Rows are points. Each copy is the shape, with its points in the same order, turned, moved and blurred by noise. Say if it was mirrored as well.
In the rows, zero is written as 128.

Shape (7 x 3):
[[136  55 108]
 [103 185 160]
 [ 97 148 114]
 [ 74 129  39]
 [104 158 189]
 [146  97 144]
 [180  99 140]]
Copy 1 (7 x 3):
[[ 85 129  91]
 [174 188 181]
 [120 168 177]
 [ 44 145 201]
 [177 203 147]
 [139 139 102]
 [149 110  98]]
Copy 1 is: mirrored
Copy 2 (7 x 3):
[[108  91  74]
 [105 144 203]
 [ 92 157 140]
 [ 85 201  79]
 [ 91 108 198]
 [113  85 122]
 [148  75 122]]
Copy 2 is: only turned

Shape (12 x 6):
[[128 125 146  89 127 123]
 [136 170 138 189 121 143]
 [137 161 145  89 124 139]
 [145 127 128  90 116 120]
 [134 147 119 143 161 143]
 [122 145  82  90 109 107]
 [116 123  84 116 111 146]
 [135 114 148  91 138  91]
 [139 140 130 181 150 102]
 [135 133 131  96 249  96]
 [ 93 135 133  99 111 121]
 [133 119 147  96 110 141]]
Copy 1 (12 x 6):
[[ 98 131 155 116 147 115]
 [139 190  83 127 111 138]
 [107 151 152  86 138 121]
 [115 125 159 114 129 105]
 [134 151  94 108 154 109]
 [ 99 116 132  93 100  73]
 [112 100 107 103 106 111]
 [ 98 131 163 138 158  87]
 [135 175  90 157 136  94]
 [117 143 113 108 243  50]
 [ 69 128 133 114 123 117]
 [107 123 158 118 133 135]]
Copy 1 is: only turned
Copy 2 (12 x 6):
[[133 120 138  81 149 107]
 [111 165 146 176 112 119]
 [132 158 141  81 138 103]
 [155 125 129  86 137 105]
 [127 158 112 143 159 116]
 [150 132  79  84 110 106]
 [147 135  92 106 122 150]
 [138  96 131  91 159  84]
 [121 126 123 180 140  93]
 [120 140  84 122 241  57]
 [106 119 118  78 125 118]
 [140 122 146  82 140 127]]
Copy 2 is: only turned
Copy 3 (12 x 6):
[[110 129 130  89 122 123]
 [143 142 133 196 101 136]
 [114 171 137 104 115 130]
 [122 132 114  92 120 131]
 [116 135 129 158 153 135]
 [131 160  78  96 133  97]
 [100 140  72 133 122 111]
 [127 111 139  79 142 116]
 [163 107 135 169 137 119]
 [115 127 167 112 239 125]
 [106 135 121 103 106  85]
 [ 97 125 125  98 103 129]]
Copy 3 is: only turned
Copy 4 (12 x 6):
[[117 101 156 152 134 136]
 [118 188 117 118 105  86]
 [116 121 132 162 120 151]
 [142  91 142 145 134 134]
 [113 152  99 131 151 121]
 [148  88 101 171 119 112]
 [138  88  91 120 121 119]
 [135  95 159 168 165 114]
 [125 162 128 123 154  68]
 [103 139 103 182 245 133]
 [ 99  83 130 149 116 107]
 [127 102 153 133 123 142]]
Copy 4 is: mirrored

Shape (13 x 8):
[[101 148 173 146  78 138  87 115]
 [143  84 150 139 185 164 117 136]
 [ 76 162  90 129 138  84  94 155]
 [160 137 133 107  78 151 118 180]
 [136  88  50 163 142 112 116  94]
 [145 197 160 155 110  63 165 137]
 [145  95  47  70 146 196 157 156]
 [173 142 165  95 199 195  93  83]
 [ 85  93 181  98 103 165 136 100]
 [ 75 114  92 137 126  63 187  84]
 [110 212 144  69 192 121  70 142]
 [ 41  98  86 165 147 167 170  74]
 [ 50 109 150 169 109 116 204  74]]
Copy 1 (13 x 8):
[[156 170 162 148 108 167  93  94]
 [113  90 131 127 195 197  77 138]
 [145 139  55 148 100 130  91 125]
 [149 145 156 130 114 177 130 193]
 [188  82  68 168 186 154 133 112]
 [119 149 158 158 129  54 119 143]
 [133  48  86  98 140 219 173 180]
 [ 89 143 138  61 213 201 122  99]
 [158  91 182  95 111 184  87  88]
 [172  48  97 146 118  76 111  89]
 [ 75 187  72  61 131 142  89 127]
 [135  33  95 166 120 173 124  42]
 [144  39 168 166 105 109 100  50]]
Copy 1 is: only turned
Copy 2 (13 x 8):
[[193 174 162 129 146 134 106 137]
 [115  78 164 127 127 163 139  86]
 [ 99 139 121 135 138  96  95 192]
 [176 133 132 129  54 158 121 149]
 [113  97  66 167 143 108  88  91]
 [193 123 114 162 136 100 189 197]
 [ 82  92  62 111  70 214 106 122]
 [ 89 158 161 134 120 182 195  62]
 [179 135 137  64 161 185 118 108]
 [151  93  42 113 205 106 123 154]
 [ 63 189 168 113 120 125 179 174]
 [121 103  76 135 229 191  80 122]
 [197  95  85 114 239 163 124 147]]
Copy 2 is: mirrored
Copy 3 (13 x 8):
[[124 129 117 166  94 157 113  81]
 [204 143 104 115 140 182 134 153]
 [ 77 136  83 165 117 133 150 181]
 [135 194  98 110  63 150  97 125]
 [154  89 105 125 139 106  76 196]
 [116 149 122 130 101  74 182  93]
 [147 205 161  61 118 157  67 217]
 [203 201 138 160 196 192 121 115]
 [109 129 151  98 132 201  99  80]
 [ 69  73 132  89 154 105 136 169]
 [109 217  79 185 171 171 165 132]
 [115  56 187 130 145 175 112 200]
 [ 96  46 190 106 128 142 144 130]]
Copy 3 is: mirrored
Copy 4 (13 x 8):
[[106 113 206 192 167 139 133 139]
 [176 129 161 114 100 152  99 165]
 [ 74 181 160 132 133 103 177 146]
 [181 143 183 160 187  82 150 163]
 [120 147  62 133 148 156 147 152]
 [130 183 179 181 144  87 134  50]
 [202 144 128  53 191 134 173 181]
 [160 160 194  93 163 190  43 162]
 [137  58 203 120 157 148 127 129]
 [ 86 112 105 109 134 121 173  58]
 [ 84 215 234  87 156 119  98 152]
 [115  94 128  98 123 212 201 110]
 [114  69 154 139 119 164 178  47]]
Copy 4 is: mirrored

Shape (14 x 11):
[[126 120  96  72 136 145 109 121 138 137 118]
 [210  89  97 145 145 140 115  99 139 153 164]
 [108  80 113 148  55 132 123 124 151 161 128]
 [120 131 116 140 150 144 104 105  98 171 136]
 [135 138 125 114   7 149 134  91 148 140 144]
 [132 136 161 146 148 131 110 167 137 125 150]
 [119 103 162 144 119 140 170 133  91 110 159]
 [113 146 105 142 129 143 114 188  91 124 128]
 [118 138 166 159 148 157 135 119  86 114 116]
 [124 114 115 148 150 149 138 134 145 121 136]
 [112 131 144 139 146 127 204  97 117 127 165]
 [139 113 138 153 147  98 113 147  71 113 124]
 [150 126 112 133 137 139 144 133 151 166 112]
 [120  82 105 127 132 144 152 171  92 187 127]]
Copy 1 (14 x 11):
[[146 123 105  79 153 132 121 118 145 126 157]
 [126  92 129 147 123 152  55  85 148 173 120]
 [150 165 115 125  79 100 102 167 135 181 150]
 [ 95 154 153 122 147 129 122 122 136 136 118]
 [174 173  92 122  39 101 148  99 147 170 154]
 [156 131 153 163 133 171 128 158 142 102 130]
 [135 122 168 177 106 136 147 133 106 133 185]
 [137 160 142 133 126 141 108 148 101  66 145]
 [140 131 181 162 142 120 159 124  99 116 128]
 [140 116 118 157 151 130 115 149 123 129 139]
 [ 95  90 132 182 117 120 171 127 123 136 172]
 [135 116 202 142 126 121 102 140 128  89 149]
 [123 105 110 120 118 140 117 145 121 139 111]
 [ 90 131 146 104 114 154  94 168  83 139 166]]
Copy 1 is: mirrored
Copy 2 (14 x 11):
[[155 122 105  88 142 125 114 126 130 133  88]
 [208  86 107 169 144 152  66 124 159 121 129]
 [173 127 144 170 114 104 120 110  85 190 115]
 [132 109 108 118 128 168  75 122 113 156 147]
 [208 172 138 129 116  66 105  66 113 188 147]
 [114 129 132 150 160 120 119 153 133 125 171]
 [159 135 158 132  97 136 130 145 108 109 190]
 [118 171  95 133 139 134 106 173  93 131 146]
 [108 144 157 117  99 150  82 141 125 116 173]
 [140 138 135 152 133 157 123 132 134 120 129]
 [169 135 150 117  96 180 151 119 147 131 187]
 [122 113 105 138  90 128  92 191 122 125 166]
 [163 131 137 138 151 157 102 146 150 164 118]
 [172 122 136 128 138 171 115 183  67 158 130]]
Copy 2 is: mirrored
Copy 3 (14 x 11):
[[ 90  85 136  90 173 149 122 124 120 116 119]
 [160 115 177 140 179 159 129  68  98 140 139]
 [120  85 119 158 117 183 149 106 168 131  86]
 [ 88 125 120 150 135 130 111  98 100 121 138]
 [144  81  95  78  92 168 191  91 171 159 121]
 [121 149 154 134 133 142 109 150 156 135 155]
 [115  92 180 151  96 105 145 139 146 132 155]
 [104 118 115 157 131 159 116 175 115 102 170]
 [105 139 168 128  85 109 130 131 117 107 149]
 [123 129 154 144 154 122 149 135 128  99 122]
 [134 100 151 138 129  52 159 131 140 142 134]
 [125  94 157 162 114 127  81 126 134  96 166]
 [140 112 136 136 149 144 125 132 101 137 101]
 [ 87  71 141 190 133 153 120 159  93 140 124]]
Copy 3 is: only turned
Copy 4 (14 x 11):
[[129 139 118 146 181 138 105 115 139 133  93]
 [211  66 141 169 159 106 127 117 137 108 122]
 [134 135 196 122 119 107 109 119 170  82 123]
 [153 132 163 173 134 112 133  99 131 167 140]
 [151 130 159  98  69 162  87 104 185  90  80]
 [119  88 135 132 130 121 137 154 128 161 162]
 [134 123 133 125  87 123 141  98 107 101 185]
 [117 162 117 162 111  99 129 170 135 152 149]
 [124 122 144 153  90 137 171 108  85 150 150]
 [119  97 123 167 131 101 144 120 140 122 141]
 [129 107 111 124 107 116 167  50 142 125 170]
 [156 137 129 140 121  79 145 140  74 140 149]
 [149 111 143 149 161 122 165 124 156 126 114]
 [154 171 154 156 166 104 150 133 151 105 169]]
Copy 4 is: mirrored

Shape (18 x 12):
[[153 137 106  91 137  90  49 100 119 159 104 136]
 [111 134 138 122  86 219 126 147 128 150 122 132]
 [ 96 115 112 125 122  99 150 136  73 134 159 170]
 [109 114 157 107 149  96 107 191 146  95 118 141]
 [ 91 148 113 104 170 130 174 132 110  94  91 133]
 [125 108 143 150  99  63 147 134 112 156 126 183]
 [144 141 153 122 106  53 135 159 101 120  96  86]
 [104 123 137 145 165 142  84 102 195 122 139 200]
 [124 121 181  89  54 135 114 134 124 124 124 110]
 [100 108 123 125 176 183 154 133  98 116 127 133]
 [107 138 126 178 125 113  93 124 123 117  84 155]
 [106 166 144 151 115 129 132 166 111 150 107 152]
 [ 51 112 178 136 102 129 114 132 139 130 185 106]
 [118 114 214 171 152 157 155 162 151 155 136 143]
 [135 102 170  91 116  72 170 155  32 105 180 203]
 [144  96 134 112  84 119 120 129 148 124 155 147]
 [ 74 165 141 141 118 124 129 132 148 151 121 118]
 [103 159  94 131 148 140 120 121  89  88 172 138]]
Copy 1 (18 x 12):
[[169  91 146 177 169 157 123  43 129 114 125 147]
 [120 193 124 105 150 176 106 119 140 183 119 139]
 [ 98 103 106 114 132 128 155 118  79 129 137 189]
 [179  90 106  94 142 154 159 138 126 113 141 110]
 [104 136 114 121 182 129 132 144  79 106 169  96]
 [110  59  90 130 141 140 137 135 124 128  92 180]
 [133  47 127  98 125 113  95 102 122 107 112  99]
 [164 147 109 187 163 181 170 159 169 107 141 171]
 [119 127 111  79 126 146 110  75 186 141 113 125]
 [105 155 141 125 162 169 142 152  92 157 180 122]
 [154 107  86 163 146 164  89 133 115 116 134 149]
 [127 121 113 110 145 162  90 147  99 117  93 148]
 [116 151 115 110  50 169 161 123 153 121 135 131]
 [107 116 149 110 125 209 133 200 155 140 113 123]
 [ 75  58 113  39 151 126 170 120 107 120 157 216]
 [134 121 119 122 137 115 154 110 181 156 119 160]
 [124 148 111 142 119 156 116 132 119 103 100 113]
 [134 159 140 125 126 115 127 123  90 106 181 171]]
Copy 1 is: mirrored
Copy 2 (18 x 12):
[[153 153  75 157 169  92 148  60  88 169 149 127]
 [ 98 135 126 102  83 108  91 125 167 129 156 146]
 [119  91 116  85 156  99 153 145  83 128 123  96]
 [157  92 147 151 111  67 123 108  52 116 138 169]
 [129 111 151 142 141 134  75 140  62 130 101 102]
 [111  97 115  87 146  93 196 120  76 147  87 158]
 [141 175 151 134 122  75 173 119  51 129  99 120]
 [ 95  46 104 180 145 122 118  74 120 142 134 184]
 [109 156 132 105  73 110 149  86  97  96 158 140]
 [141  83 131 127  99 132  77 157 108 158 129 103]
 [130 103 101 150 133  74 124  93 117 123  69 131]
 [ 91 129 130 117 129  61 117 137 108 140 108 141]
 [ 96  69 183 116  89  81 158  79 115 110 163 102]
 [ 89  74 163 135  53  90 140 141 102 174 115 171]
 [114  83  82  73 125 110 189 178   7 110 143  98]
 [139 118 118 108 116 125 177 106 108 109 150 157]
 [ 86 121 174 132 135  88 118  95 123 140 114 124]
 [122  90 117 159 156 106 121 152 109 112 155  66]]
Copy 2 is: only turned
Copy 3 (18 x 12):
[[128  78 177 104 164 107 103 209 170 114 138 104]
 [ 87 124 149 131 120 204 119 133 170 118 175 189]
 [118 172 123 132 141  80 125 131 176 150 136 143]
 [ 88  88  92 187 151 126 146 150 183 132 144 104]
 [101 122 135 137 130 113 187 100 125 120 175 109]
 [144 145 156 173 153 103 119 135 202 187 127 122]
 [111 121 158 196  95 112 147 194 151 150 136  86]
 [112  58 126 117 200 149  81  81 190 130 145 110]
 [ 53 110 173 161 104 165 129 170 193 145 115 152]
 [114 110 100 120 137 137 150 105 116 134 168 167]
 [130 112 168 179 179 135  97 133 145 115 152 115]
 [122 137 154 178 121 138 117 128 179 125 189 134]
 [ 25 127 115 157 125 140  74 130 168 178 146 136]
 [120  75 109 184 105 174 104  98 174 192 174 159]
 [127 146 107 154  97  37 156 121 215 160  85 168]
 [106 121 136 134 141 165 108 152 202 150  91 126]
 [ 79 128 158 151 130 146 104 130 164 149 194 103]
 [ 98 146 110 111 122 105  99 112 137  83 141 121]]
Copy 3 is: only turned
Copy 4 (18 x 12):
[[168 135 119 159 172 121 155 105 163 150  82 166]
 [113 144 135 136  59 168 189 136 103 119 145 115]
 [ 77 120 149 105 128 110  98 155 118 159 115 154]
 [148 129 158 120 176 151 117 168 150 150 138  74]
 [108 157 157  91 138 128 111 164 135  60 105 115]
 [125  79 102 118 137 108  83 156 105 164 123 140]
 [132 139  89 115 200  83 141 161 101 135 118  86]
 [178 107 171 141  98 159  90  98 186 125 158 136]
 [151 142 139 151 112 106 171 141  72 160 119  82]
 [ 80 165 162 104 117 173 116 116 123  92 126 120]
 [117  99 114 166 141 120 120 136 161  99 148 124]
 [118 108 119 120 133 130 150 171 115 111 161 137]
 [128 181 162 145 102 108 113 138 102 175 196 104]
 [142 116 128 106 126 181 109 121  76 122 209  95]
 [ 75  74 193  73 168 105  95 152  61 190  95 132]
 [142 120 129 119 100 118 129 117 124 181 111  95]
 [147 157 120 133 112 111 132 163 128 112 172 134]
 [ 75 149 178 100 125  96 143 116 168 124 136 139]]
Copy 4 is: mirrored
